Each wall is flat, endless, passes through zero and stands at right angles to its row. A trip goes straight from one point to another. List the walls that it crosses, first one first.
In the rows, 128 means zero.

Walls:
(1): [144 104 125]
(2): [ 87 162  84]
(3): [138 106  95]
(4): [ 85 121  90]
Trips:
[122 143 155] to [176 169 120] -> none
[163 123 115] to [168 120 111] -> none
[126 115  95] to [180  92 129] -> 2, 4
[144 122 117] to [104  93 152] -> 4, 3
[122 115 106] to [126 112 131] -> 2
[150 107 145] to [114  92 110] -> 4, 2
[ 95  89 127] to [152 117 118] -> 2, 4
[113 130 155] to [166 123 111] -> 1, 3
[128  84  84] to [161 160 136] -> 2, 4, 3, 1

Walls:
(1): [ 84 138 119 142 152 117 150 175  96 145 159 140]
(2): [ 56 118  92 123 111 132 102 149 104 117 132  83]
(3): [137 105 152 109  94 111 114 143 126 141 139 103]
(4): [118 157 167 148 120 132 112 140 150 129 104 126]
(5): [130  70 125 118 122 137 184 123  97 128 110 106]
(6): [144 147 145 136 106 170 153 167 110 109 110 138]
Trips:
[144 157 177  99  86  72 119 109 110 146 105 148] to [ 98 156  90 135 182 107 132  87 143 126 153 116] -> 3, 1, 4, 2
[ 93 113 155  98 149 116 127  98 119 111  97  68] to [157 167 143  86 115 131 147 132 156 131 164 133] -> 2, 5, 6
[141 143 120 144 131 161  84 135 112 134 109 102] to [125 150 146 119 136 103  94 139 154 149 136 111] -> 3, 6
[ 99 163  93 123 116 195 175 118 134 190 126 141] to [ 84 139 121 131 122 111  89 127 119 134 116 102] -> 4, 5, 6, 3
[183  93 139 124 127 142 164 121 114 118 130 169] to [166 100  88 145  94 129 123 127 137 133 143 120] -> 3, 6
[121 122 130 185  89 129 121  96 124 129 134 113] to [137 149  61 157 142 167 199 108 105  69 123 147] -> 3, 6, 4, 1, 2
[151 115 159 155 152 120 130 141 103 114  99 142] to [121 111 130 140 107 112 158  80 114 126 112 131] -> 1, 4, 6
